Each row of a before or after table is a point. One or more steps were done to the points. Then noise was added and the rows were shuffled. The steps act on columns, c1 being the first. Write out the steps. A step turns or swaps two columns, mirrors them in a line or flattens them onto one, adds a multiple of one to another, or multiplies or shifts one. Angles are multiples of 10 degrees, from the lower column toward the higher: turns from -170 to 170, lines from 10 to 170 but not 90. Use the fewest steps. Two steps may share a column if one is a turn and the other turns, adds or multiplies; they go together, in the order done. Otherwise the lowest column goes first.
(in the rows, 100 means zero)

Before (9 x 3):
0:  86  80  46
1: 143 150  65
2:  93  88  81
3: 119 121 106
4:  73  77  43
5:  97 141 128
6: 144  66 114
7:  70 119  92
8:  76  95  54
After, 9 rows:
0: 187  68 113
1:  46  78  44
2:  72  78  46
3:  96 138 125
4: 185 151  64
5: 139 122 109
6:  85  90  80
7:  41 118  91
8:  52  96  54
Steps: multiply c1 by 2

Before (10 x 4):
0: 121  84  55  47
1: 115  74  82 127
2: 116 126 103 147
3:  87  47  59  40
4: 141  77 115 140
5:  64 158 114 167
6:  65 140  45 122
7:  85  61  77  61
8:  54  64  91 151
9:  93 150  82  87
After:
0:  83 122  49  58
1:  76 117  85 132
2: 126 115 112 148
3: 140  66  51 130
4: 159  65 126 163
5: 150  93  80  90
6:  48  84  49  48
7:  76 143 121 135
8:  63  84  70  65
9:  64  54  98 152
Steps: swap c1 and c2; turn c3 and c4 by -10 degrees

Before, 9 rows:
0: 107 109 110 106  97  78
1: 123 116 114 114 106  80
2:  89 117 103 126  77 155
3:  95 111  48  80 155  87
4:  92  23 112  75  72 147
5:  92 107  96  62  84  99
6: 132 109  76 116  78 140
7: 102 103  34 112  93 115
8: 108 121 110 127  80  99
After:
0: 108  86  91   6 114  96
1:  85 113 121 136 111  83
2:  93 102 105 115 108  79
3: 120  88 132 141 122 141
4:  96  89  89 167 126 155
5: 167  92 102 130 106 117
6:  91  91 107 166 130 100
7: 152 153  93  52  85  91
8:  87  37  94  38  49 149
Steps: turn c1 and c3 by 90 degrees; mirror c2 and c5 in the line at 30 degrees; multiply c4 by 2.5

Before (11 x 8):
0: 149 131  78  89 195  96 125 112
1: 139  68  72 136  83 109  96 115
2:  79  37 121 109 113 127 107  96
3: 163 140 108  88 182  94 122 114
4:  90 117 102 124 149  77 120  82
5:  96  95  93 130  73 146 132 126
6: 119  94 117  81 113  78  97  57
7: 106  68 100 130  99  99 103 111
8:  60  84 101 105  85 117  57 122
9:  78  86 124 143  94 134  56  80
10: 111 103  64 104 127 127  92  86
After:
0: 141 119 121 121  99  71  99  93
1: 151 102  75 125 100 104 129 129
2: 101 129 103 100 143  92 101 104
3: 131  67 113 117  66 103 139  88
4: 118 107 147 121 146  88 107 135
5: 136 143 113 131  80 112  64 132
6: 121 131 121  93  89  44 111 122
7: 160  55 100  75  99  78 113 106
8: 189  98  79 105  45 134 184  92
9: 178 126 102 145 112  75  86 102
10: 202  94  99  84  51 141 170  88
Steps: shift c1 by 40; turn c6 and c8 by 120 degrees; turn c2 and c6 by 110 degrees; turn c3 and c4 by -40 degrees; turn c5 and c7 by 110 degrees

Before (12 x 9):
0: 105  56  98 125  66  95  48 115  94
1: 122 104 143 102  99  73  67 112 106
2:  68  71 114 160  94  77  86 146  88
3:  89  93 118  71 106  76 124 100 116
4: 120  84  58 113 125  98 133 110 102
5: 120 145  83  99  63 105 141 135 110
6: 102 106  64  97 131 119  97  98 127
7: 113  78 113  55  87 118 127 111 110
8:  90  77  74  91 105  63 101  94  66
9: 112  88 110 106 120  59  92  94 117
10: 128  44  42  83 106  81  70 170  87
11:  93 110 134 131  91  88 107 136  75
After (12 x 9):
0: 142 103  74  70  90 120 124 113 109
1:   6  98  68 145  95  76  87 149  88
2: 187  22  79  89 108  79  73 169  87
3: 163 105 144  97  61 105 139 138 108
4: 158  57 104 108 126  97 135 110  97
5: 108  70 125  99 130 118  99  97 129
6:  70  67  93  87 105  64  98  93  67
7: 115  75  63 118  68  95  48 112  90
8:  67 111  86  78 108  74 123 100 117
9: 168 142  81 102  97  71  67 112 105
10: 133 104  85 105 120  60  92  96 117
11:  79 132  93 122  91  88 105 136  75
Steps: multiply c1 by 3; mirror c2 and c3 in the line at 30 degrees; multiply c4 by 0.7

Before:
0:  82  99  47  76  71 130 132 136  75 122 121
1: 128  90 113  99 134   5 106 138  92 123 106
2: 150 147  90 134 124  59 115 120  91 117  93
3: 122 141 190 106 134  76  65  31  87  89  56
4: 130  45  47  90  87 119 132 127  69  61 122
5: 123 112 118 121 144 102  28  27 101 138 141
6: 131  75 120 105 133  59 153 150 153  82 101
7: 143 105 121  86 186 105  63  42  85 144  87
8: 122 146 117  83 105 122  90 154  60  84 127
9:  88 122  69  92 140  83  94 118  97  61 112
10:  98  88 137 149 160 129  83  55  44 141  98
After, 11 rows:
0: 132  91 119  77 134  60 141 150 156 104 100
1: 133  94 112  90 136   5  92 135  91 122 104
2:  78 127 191 132 135  80  87  29  88  79  55
3:  99 103  69 124 142  82 115 120  98  63 111
4: 164 124 118 103 144  99  38  25 102 105 142
5:  98 137 139  64 158 127  69  57  42 130  97
6: 152  66  47  60  87 119 140 128  68  77 124
7: 148 108 116 150 105 123 102 154  60  82 126
8: 145 152  91 124 126  59  98 121  89 120  90
9: 127  90 119 111 184 106  56  42  84 124  85
10: 103  79  49 113  69 132 110 135  74 131 122
Steps: add 1 times c11 to c1; mirror c2 and c4 in the line at 30 degrees; multiply c7 by 0.7; turn c7 and c10 by 30 degrees

Before (13 x 11):
0: 104 104 158  72  59 103 102 127 109  97 118
1:  47 167 120 117  90 153  71  71 158  99 149
2: 133 123 112 100 117 124 115 135 119 117  80
3:  81 146  74 135 137 119 159  63  93  60  52
4: 146  85 121 103  87  90  58  93 121 118 102
5:  64 156 102 132 134 149 125 105 148  11  96
6: 117  76 149 129 107 112  93  97 133 126 115
7:  91  84  63 127 125  93  93 109  91 109  72
8: 143 105 115  83  66 112 124 117 131  92 149
9: 106 148  94 158 112  89 107 103  92  79  75
10: 129  82 115 130  78 126  81 113  67 130 125
11: 123  93 138  99  89  82 112 136 127 131 155
12: 108  99 111 127  53 116 121 124 141 113 103
After (13 x 11):
0:  79 137  93 159 128 107 108 103  90 132  98
1: 134  84 147 132  84 103  93  98 132  93 115
2: 138  92 140 100  73  53 113 136 127 108 117
3: 114  96 111 126  69  95 122 124 142 105  60
4:  49 133  73 135 135 155 159  63  93 120 107
5:  37  92 121 117  29 110  70  72 157 158 116
6: 100 104 158  71  69  79 102 126 108 102  71
7:   5 158 100 132  85 151 125 107 148 105 128
8: 151 113 122 103 100  89  58  94 122  96  89
9: 126 118 112  98 104 135 115 135 120 127 105
10: 146  91 116 130  59  99  81 112  67 100  94
11: 126 136 115  84  47  72 124 117 130  99  94
12: 104  84  64 126 131 118  93 107  91  91 110
Steps: turn c2 and c10 by 60 degrees; turn c1 and c2 by 40 degrees; turn c5 and c11 by 60 degrees; turn c5 and c6 by 40 degrees

Before (8 x 12):
0: 173  99  59 124  68  84  97 116  97  76  83 107
1: 148 141  69  35  67 139 121 115  48 101 105 106
2: 143  81 128  79 144 115 150 123  98 169 128  60
3: 112 111 135 148 146  91  97 113 122 115  31  18
4: 159 100 148  90 132 153 121  91 131  92 113  65
5: 112  49 152  43  35 121  69  43 138  79  70  35
6: 195  97  47  93  71 167  72  99  39  79  85 120
7: 150 128  50 139 128  51 124  78  55 135 129 115
After, 8 rows:
0: 142 146  65  91 108 140 121 165  63  70  95 101
1: 159 146  48  98  83 166  69 111  34  71  90 120
2: 116 108 135 116 163 118 152 128 130 141 121  56
3: 136 126 148  90  88 154 115 103 120 135 110  66
4: 138 134  50  94 139  53 122  53  36 125  92 102
5: 145 140  58 128  74  82  94  83 117  62  98 109
6: 113 106 135 132 111  89  94  57 142 147 120  47
7:  86  79 154  25  81 120  67 136  83  33 122  54
Steps: flatten c1 and c2 onto the line at 40 degrees; add 1 times c8 to c9; turn c4 and c8 by -70 degrees; swap c5 and c10; flatten c11 and c12 onto the line at 110 degrees

Before (10 x 14):
0: 102  73  93 100 118 120  93  61 109 113 111 103  96  75
1: 106  77 112  86 108 103 117 108 107  88 109  96  89 123
2: 109 128 109  85 110 118 101 103 114 116 114  93 111  75
3: 105  70 125  88  87  88 103 104 102 118 102 101  91 102
4: 104 114 115  86 104  89 106  92   5 103 120 112  93 133
5: 107 105 105 101  74  31  92  98 115  99 114  97 126  72
6: 119  73 107 101 113 118  94 109 102  98 104 113  97  86
7: 111  67 113 117  92 116 103  79 111 106 116  96 119  78
8: 117  66 122 109 113 117 147 104 107 113 117 141 108  79
9: 101 102 116 118 114 123 107 102 113 111 115 123  93  95
After (10 x 14):
0: 101  73  92  94  71 118 102 108 111 113 110  94 104  76
1: 110  67 119 112  89 120 139  78 105 115 115 145 102  81
2: 108  65 113 130 101 117  94 108 111 108 116 103  98  74
3: 115  74 109  99  91 117 114  71 104  96 103  95 103  87
4: 102 115 117  86  93  90 112 119   5 107 122 105 100 134
5: 104 104 106 121 125  31 101 179 116  98 113  91  82  71
6: 101 103 115 109  87 122 124  70 113 115 116 107 118  93
7: 104  75 110  81  96 104  93  83 110  88 108 115 100 119
8: 102  74 126  85 114  89 101 114 100 120 102 104 102 102
9: 103 130 111  95  90 118  93  75 113 118 112 103  78  76
Steps: multiply c1 by 0.7; mirror c4 and c13 in the line at 20 degrees; turn c5 and c8 by -160 degrees; add -1 times c6 to c8; swap c7 and c12

Before (10 x 18):
0: 130  84  58  94 136 120  77 106 132  94 117  67 106 155  91  97  90 101
1:  72 109  97  71  48 158  98  85 125  83  93  67  68 104  90  61  86  88
2: 170 106  82  70 147 106 116  99  46  82 114  54 121  51 127 170 154 172
3: 125  60  91 105 101 117  87  75  87 101 102 105 109 105 117  79 112  84
4:  81 116 127  94 118 107  75  43 108  86  60 105 143 148  88  57 130  83
5:  54  82  71  68  69  79 131  95 140  73  46 102  95  80 116  81  91  70
6:  73  72  78 105 118 124  36  91 110  97 119 122  79  93 145 109 113   5
7: 107 111  98  77 104  67 101 117  64  97  90  76  39 113 151  92  62  68
8:  97  83 126  91 120 106 107  69 137  98  26  43  87 119  91 141  84 108
9:  95 114  86 113 168 130 120 136  96 112 124 141  75  13 102  79 104  92
After (10 x 18):
0: 102 112  95  79 105  66 101  93  63  98  89  84  96 111 150  88  80  64
1: 106  60  74 108 101 118  86  71  99  96 102  89 102 103 107  80 119 104
2:  69  74 108 105 122 122  37  31 125 107 122  96 101  93 137 110 160  33
3: 119  85 116  92 121 106 108  79  67  96  27 159 100 114  86 141  78 124
4:  76  84  52  93 138 117  78 104  89  89 118 144 101 153  85 101  91  99
5: 113 112 128  93 117 104  76  44 108  95  59 107 100 150  93  56 138 122
6:  87 115  96 115 167 131 122 124 134 116 123  76 105  14 108  80 110  69
7: 117 107  34  70 149 106 119 147  33 132 114  73 100  61 128 169 119 157
8:  83 110 121  71  50 158  99  80  87 115  90 138  97 110  92  61  92  99
9:  54  86 126  68  69  76 131  77 119 131  48 134 101  91 112  82 106  79
Steps: turn c1 and c3 by -60 degrees; add 0.3 times c2 to c15; add -0.5 times c18 to c17; turn c8 and c18 by -40 degrees; mirror c9 and c12 in the line at 30 degrees; mirror c10 and c14 in the line at 100 degrees; multiply c13 by 0

Before, 13 rows:
0:  36  84  30  15 125 139  60 142  95  61  92  66  82 186 134  78 112 129  68 121
1:  45  90  93 137 100  64 128  99 133 188  77 102  75  92  88 129  78 114 103  88
2: 122 107  91 120 142 156  95  87 105  44  96  64 102 102 124  49  62 118  80 126
3:  46  97 166 114 112 118  76  82 123 149  74 101 117  76  49 122  90  79 142  83
4: 116 125  50  79 109 144 108  91  68  50  84 121  94 118  67  80 100  96  54 126
5:  32  24 113 125 125  81  72  91  88 163  82 117  62  31  62 110  98 109 149  82
6:  78  96 107  89  91  75  63  63  99 155 117  79  63  84  91 112 110 110 148  45
7: 129  99  93 129 127 123 117 131  77  53  57  74  73 133  94  78  83  44  99  92
8:  12  85  43  54 114 103  69  80  74  28  81  86 116 160 153  63 108 105  36  71
9:  32  88  98  93  70  60  43  90 140 151  81 108  67  63  81  68  71  72 138  98
10:   5  72 131 114  73  60  87  79  77 153 134  97  53 101  77 126  61  98 138 116
11: 113  91  46  99 156 101 102  82 102  43  95  74 134 166  70  47  97  87 102 123
12: 126  90 100 130 141 134  83  90 116  56 101 102  67 164  89  54 130  82  35 124
After, 13 rows:
0:  85 105  53 122 110 144 112  90  68  75  86  71  92 121  69  78 101  86 164 125
1: 120  81 106  43  94  72  65 137 101 128 117  87  61  82  93 111 112 110  29 100
2:  77 116  90 130 143 157  93 139 101 104  95 104 101  98 121  54  65 116 160  84
3: 165 125  21 107 124 139  60 108  95  86  96 150  84 188 137  78 111 116 145 184
4:  69 126 100  97 126 124 116 109  75 113  58 132  71 134  92  83  82  44 145  69
5: 188  85  41  64 114 101  73 122  74  64  80  99 116 163 154  61 104  93 189 140
6: 169  84 101  99  76  61  44  95 140 121  83  95  68  66  83  68  67  70  43 106
7: 193  71 129 118  72  59  88 113  74 116 135 105  58 103  78 127  62 102  38  92
8:  87  91  46 120 157 101 101 131 100 122  96 106 130 169  74  45  91  76 154 103
9: 169  29 112  88 126  80  72  89  89 124  81 134  63  32  64 110  99 110  24  71
10: 156  87  92  95  97  64 131  96 132  76  74 104  74  93  89 125  79 112  16  64
11:  75  86 103 126 141 136  84 105 115  52 101  99  68 159  90  50 130  82 162  76
12: 150  88 171  88 111 116  77 108 123 125  76  93 118  78  49 121  88  92  40  84
Steps: multiply c1 by -1; turn c8 and c12 by 120 degrees; turn c2 and c12 by -40 degrees; turn c3 and c18 by 10 degrees; turn c4 and c20 by -80 degrees; turn c10 and c19 by -110 degrees

Before:
0: 109  96 137  68  85 115  79  98  59  89 140 104 131 128  99 117 112  85 102  60  49  56  62 109
1:  94 110 134 122 124 107 126 106 102  91 105  97 114 121 145 135  71  92  95 106 105 100 121 110
2:  89 100 109  68 113 111  63 104  94 109 118  76  95  84 142 117 121 107  99 108  84  71  89  93
3:  85  94  76 131 111  62  68  54 119 114  98 124 129 147  87 121  99 150  65 128 105 122 113 113
4:  78  71 125  94  80 105 126  71  82 122 101 109 125  84 146 128  93 128 105 119  98 109 107  97
5: 106 129 138  72  81 113  96 106  88 105 154 119  75 155  76 104  83 119  83 112  84  91 107  59
6: 112  72  93  89  94 116  74  83  95  85 111 132 129 146 117  91  83 141  69  65 105 127 133  76
7:  90 104  72  96 119  76 121  81  55 153 152 125  81 119  74 152  88  81 110  99  93 118 104  82
8:  74 111  92  70  79 121  84 108 115  92 128 131  99  88 116 154 131  88  93 103  88  65 101  64
9: 108  83  91 131 107  93  89  55 111 100  80  78 115 130 115 124 124 142 129  67  99  77  61  72
10:  91 130  86  98 107 114  96  66 123 105 106  82  83 101 132 117 121  90 123  63  78  99 122  57
After (11 x 24):
0: 107  84  92 133 132  91  85  49 124  84  74  95 113 107  85 129 128 142 113  73  98 179  62  77
1:  86  69 120  98  87  99 116  90 103 112 103 118 127  77 111 157  93 125  79 123 100 155 105  95
2:  94 103 109  69  85 108  62  70  99  74 113 112  96 106 118 145 122 106  95 105  77  84  88  92
3: 112  97 135  65 122 119  75  62 105 106 136  88 134  87  80 112 115  87  61  60  55  91  65 108
4:  90 102  68  99 118  75 119 106 112 122 156 153  84 119  46 113  87  80  56 101  94 138 104  82
5: 115  73  92  89 142 120  75 119  70 135 114  86 122  92 117 108  85 135  99  66 103 145 134  75
6: 104 127 138  75 150 119  92  88  85 121 154 105  73  83  83  81  83 120  81 108  86  82 107  57
7:  84  93  77 136 148  59  65  85  66 128  95 109 132 111  78 104 102 149 116 136 104 198 109 116
8:  78 110  92  71  92 122  82  77  89 128 133  89  95  80  70 154 127  87 119 101  87  71  95  61
9:  92 112 135 124 123 106 123 108  97  96 106  92 108 119 101 153  71  94  98 106 106  95 120 113
10:  95 135  85  95  95 112  97  79 121  82 111 107  81 108 107 142 122  90 117  66  80 161 117  57
Steps: swap c5 and c14; multiply c8 by 2; turn c8 and c22 by -70 degrees; swap c9 and c19; swap c10 and c12; turn c15 and c16 by 50 degrees

Before:
0:  95  72  89  71 113 121  98  68  89  72 102 122 130  74  85  96 130  94  98  96 125 118 104  86 115 116 103 125  97  97 102 126
1: 132 116  42 120  79 115  71  86 124  84  92  80  83  79  82 124  80 108  86 129  83  87  80 114 129  68 124 122 123 101 116  75
2:  98  65 101  95  91  91 103 103  95 105 125 100 151  93 100  82 134 104 117  83 103 106 135 102  78 106  78 144  80  90 116 122
3: 133 114  76 127 106 101 109  78 105 123  88  69  83 114  90  92  93  85 104 111  76  96 111 132 111 109 134  77 100 112 111  77
4:  78  71  94  91  97  79 132 111 100  87 114 115 132  69 101  70 133  88 123 101 103  96 110  88  72 107 104  89  97  94  91 105
5:  73  86  99  76 129 100  75  75  89  72  89 108 123  76  70  74 137 119 109  98 121 116  84 103  78 105  94 136 110  71  97  97
6:  92  83  96 105 120 101  99 101  79  98 104 111 120  80  90  84 125  92 125 126 122  83 104  94  88 130  72 122  96  82  87 139
7: 106 125  97 127 100  69 123  74 122  90 124  77 114 115  79  70 122  52 115  91  99  70 111 137 106 117  98  87  96 136  96  91
8: 130 122  78 127  98  80 119 141 126  87  92  52  78 115  82  93 113  65 105  95  97 105  95 120 125 128  99  63  96 106  96  87
9: 105  79 121  88 102  64  81 103  99 111 112 101 115  84 124  97 131  86 116  91 115  91 125  73  99 115  86 108  91  89  79 108
10: 109 106  62 135  89 125  75  69 117  99 102  85  94  95  73 105  96  84  62 123  83 119 101  78  92  89 109 121 120  96 111  82
11: 117  95  76 102  82 115  75  59  83  75  92 107 121  94  59 111 107 108  82 153  92 138  82 111 116  61 101 115 137  82 105  84
12: 119 110  57 121  76 111  96  79 110 120 108  74  66 105  97 116  89 115  59 119  70 106  72 113 133  97  97 110 148 116 119  76
After, 13 rows:
0: 133 116  74 127  88 105 108  77 104 125  99  39  84 114  89  91  94  85 112 108  76  95 105 132 112 109 134  77 101 119 109  77
1:  80  68  94  90  90  80 132 111 101  87  76 130 131  71 100  71 130  86  92 102  99  97  96  90  74 109 103  88  98  91  92 104
2:  97  65  99  94  66  91 103 102  93 106  77 101 151  93 101  84 132 105  76  84 100 106  88 104  76 106  78 147  80  84 117 122
3: 131 118  44 119 120 118  72  86 126  84 116  60  84  77  80 122  80 108 104 130  86  86  78 113 129  68 124 122 123 103 117  73
4: 129 124  78 128 104  82 116 141 125  89  99   3  75 114  81  92 115  65 110  92  95 105  98 121 127 128  98  63  95 110  97  87
5:  91  84  96 105  97  98  98 102  76 101  76 123 120  80  90  83 124  92  99 127 122  83 122  94  89 129  71 123  94  71  86 140
6: 105 123  98 126  89  70 122  75 122  91  81  54 115 113  78  69 123  52  77  94  94  70 100 139 106 118  98  88  98 159  96  92
7: 118 111  58 123 127 114  93  80 111 122 139  49  67 104  98 117  90 112  84 118  74 106  77 113 131  96  95 111 150 125 119  76
8: 115  97  78 100 120 114  75  60  82  76 120 116 123  92  59 112 108 109 105 154  94 137  80 111 118  59 101 114 135  73 105  82
9: 104  78 121  89  75  60  82 101  98 110  82 104 116  86 125  97 130  86  93  92 109  91 104  73  99 112  84 109  89  84  79 110
10: 110 105  59 134  98 127  74  69 117  98 137  72  95  94  70 105  96  84  90 120  86 118  88  77  93  88 106 121 121  95 111  83
11:  73  86 100  76 114  96  75  77  89  71  95 116 124  75  70  72 136 118 112 101 122 117 131 105  80 103  94 138 110  53  97  97
12:  96  70  88  71  96 115  97  70  89  70 101 144 131  76  85  96 129  94  98  94 127 116 114  86 114 117 102 126  97  93 101 127
Steps: turn c5 and c23 by 90 degrees; turn c6 and c21 by 10 degrees; mirror c11 and c19 in the line at 130 degrees; multiply c12 by 2; multiply c30 by 1.6
